Rows are points. Each copy is the shape, with its points in the same order, turned, moved and blurred by noise. Is it also mirrored, or only turned?

Shape (7 x 2):
[[-5.8 -0.4]
 [-4.5 -3.3]
 [ 2.8 -8.7]
 [ 1.6 -0.9]
 [ 3.5  0.0]
 [-1.1  1.7]
 [ 2.3 -2.3]]
Copy 1:
[[-5.4  0.6]
 [-3.9 -2.6]
 [ 3.7 -7.7]
 [ 2.1  0.3]
 [ 4.0  0.9]
 [-1.0  2.5]
 [ 2.5 -1.3]]
Copy 1 is: only turned
Copy 2 (7 x 2):
[[-5.0  2.4]
 [-2.3  4.7]
 [ 6.9  5.0]
 [ 1.9 -1.2]
 [ 3.0 -2.5]
 [-1.9 -1.2]
 [ 2.9 -0.5]]
Copy 2 is: mirrored

Shape:
[[ 0.6 -7.0 -0.4]
 [ 0.4  5.2  2.8]
 [ 3.3 -5.8 -2.0]
 [ 3.0  0.0  4.8]
 [ 1.5 -1.8 -2.5]
 [ 4.0  5.0 -0.2]]
Copy 1:
[[-4.7 -0.3 -4.1]
 [ 4.8 -3.2  3.4]
 [-6.8 -0.5 -1.0]
 [-0.2 -6.3  0.0]
 [-2.9  0.6  0.5]
 [ 1.3 -2.9  6.8]]
Copy 1 is: mirrored
Copy 2:
[[ 5.3 -5.5  0.4]
 [-4.1  2.0  0.9]
 [ 6.7 -2.7  0.2]
 [ 0.1 -0.8  5.0]
 [ 3.9 -0.3 -0.6]
 [-0.8  4.7  0.3]]
Copy 2 is: only turned
Copy 3 (6 x 3):
[[ 5.8  1.6  4.2]
 [-2.7 -0.6 -5.6]
 [ 3.3  3.5  4.8]
 [ 1.8  2.9 -3.7]
 [ 0.0  0.4  3.2]
 [-5.0  1.8 -2.7]]
Copy 3 is: mirrored

Shape (9 x 3):
[[ 2.1  0.3 -4.0]
 [-2.3  2.8 11.2]
 [ 1.1 -0.4 -0.2]
 [ 1.1 -2.2  0.5]
 [ 3.0  0.6 -2.4]
 [ 3.1 -0.3 -3.1]
 [ 1.7  2.4  5.7]
 [-0.8 -0.2 -3.9]
 [ 2.7 -2.6 -1.7]]
Copy 1, 9 rows:
[[-0.1  0.0  5.3]
 [ 6.3 -3.2 -9.3]
 [ 1.1 -1.3  1.3]
 [ 2.7 -4.3  2.3]
 [ 1.6 -0.6  4.3]
 [ 1.4  0.5  4.6]
 [ 5.7 -1.0 -3.4]
 [-1.1 -1.7  3.8]
 [ 2.5 -3.2  5.4]]
Copy 1 is: mirrored
Copy 2:
[[ 4.0  1.4 -4.1]
 [-3.8 -2.2  9.4]
 [ 2.5 -0.9 -0.9]
 [ 2.9 -2.7 -0.8]
 [ 4.3  1.2 -2.6]
 [ 4.7  0.8 -3.3]
 [ 1.1  0.1  5.3]
 [ 1.4  0.2 -5.2]
 [ 5.1 -2.0 -2.4]]
Copy 2 is: only turned
Copy 3, 9 rows:
[[ -2.4   1.3   3.3]
 [  0.3   4.9 -12.1]
 [ -0.5   1.4  -0.7]
 [  1.4   1.2  -0.8]
 [ -0.9   2.6   2.3]
 [ -0.6   1.8   2.9]
 [ -0.4   5.5  -5.0]
 [ -2.6  -1.6   1.4]
 [  1.8   1.1   2.6]]
Copy 3 is: mirrored
Copy 4 (9 x 3):
[[ 2.1 -4.5 -1.6]
 [-0.4  5.0 11.0]
 [ 2.6 -1.6  1.0]
 [ 4.0 -0.4  0.9]
 [ 2.5 -4.6  0.2]
 [ 3.3 -4.5 -0.8]
 [ 1.7 -0.6  7.5]
 [ 1.0 -2.2 -2.8]
 [ 5.2 -2.7 -0.4]]
Copy 4 is: mirrored

Shape (9 x 4):
[[-3.0  2.9 -1.4  1.4]
 [-6.0 -3.9  0.4 -3.9]
 [-2.1 -0.9  0.1  1.6]
 [-1.0 -5.1  1.1 -2.9]
 [ 1.7  0.0 -4.9  2.0]
 [ 2.2  1.4 -2.0  5.9]
 [-2.6  1.6  3.6  2.3]
 [ 3.2  0.2 -0.8 -4.4]
 [-4.7  1.3 -5.1  9.6]]
Copy 1:
[[-2.5 -1.8 -0.3  2.0]
 [-0.6  6.8 -0.9  1.3]
 [-0.4 -0.3 -1.7 -0.5]
 [ 3.3  4.8  0.1 -1.4]
 [ 3.5 -3.8 -0.6  2.8]
 [ 1.6 -6.5 -1.9 -0.9]
 [-3.2 -0.6 -0.4 -3.0]
 [ 3.6  0.6  5.6  0.8]
 [-2.2 -6.6 -8.2  3.0]]
Copy 1 is: only turned
Copy 2:
[[ 2.9 -1.5 -2.2 -3.5]
 [-2.1  4.6  2.0 -6.9]
 [ 0.7  1.6 -1.2 -1.5]
 [-4.2  3.5  2.0 -3.0]
 [-0.7  0.6 -6.2  1.0]
 [ 3.4  0.2 -4.9  3.0]
 [ 3.9 -0.3  2.2 -1.8]
 [-5.3 -2.1 -1.3 -1.1]
 [ 9.1  4.2 -7.0 -0.4]]
Copy 2 is: only turned
Copy 3 (9 x 4):
[[ 1.5  4.1 -1.8  2.0]
 [-5.1  0.2  4.4  5.6]
 [-0.6  2.9  1.2  1.0]
 [-3.8 -0.2  5.1 -0.2]
 [ 5.3  0.7  2.1  0.1]
 [ 5.0  4.7  0.5 -2.1]
 [-2.3  5.8 -1.2 -0.7]
 [-1.0 -3.8 -0.1 -2.5]
 [ 7.2  9.0  1.1  4.0]]
Copy 3 is: only turned
Copy 4, 9 rows:
[[-0.5 -1.3 -1.5  2.6]
 [ 5.0  1.8 -6.5 -2.4]
 [-1.0 -1.7 -2.5 -1.3]
 [ 1.3  2.4 -4.1 -5.8]
 [-6.4  0.9 -3.2  0.4]
 [-6.4 -3.7 -0.4 -0.4]
 [ 1.5 -3.5  0.7 -1.0]
 [-2.2  5.8 -0.3 -2.4]
 [-5.2 -8.2 -5.5  4.2]]
Copy 4 is: mirrored
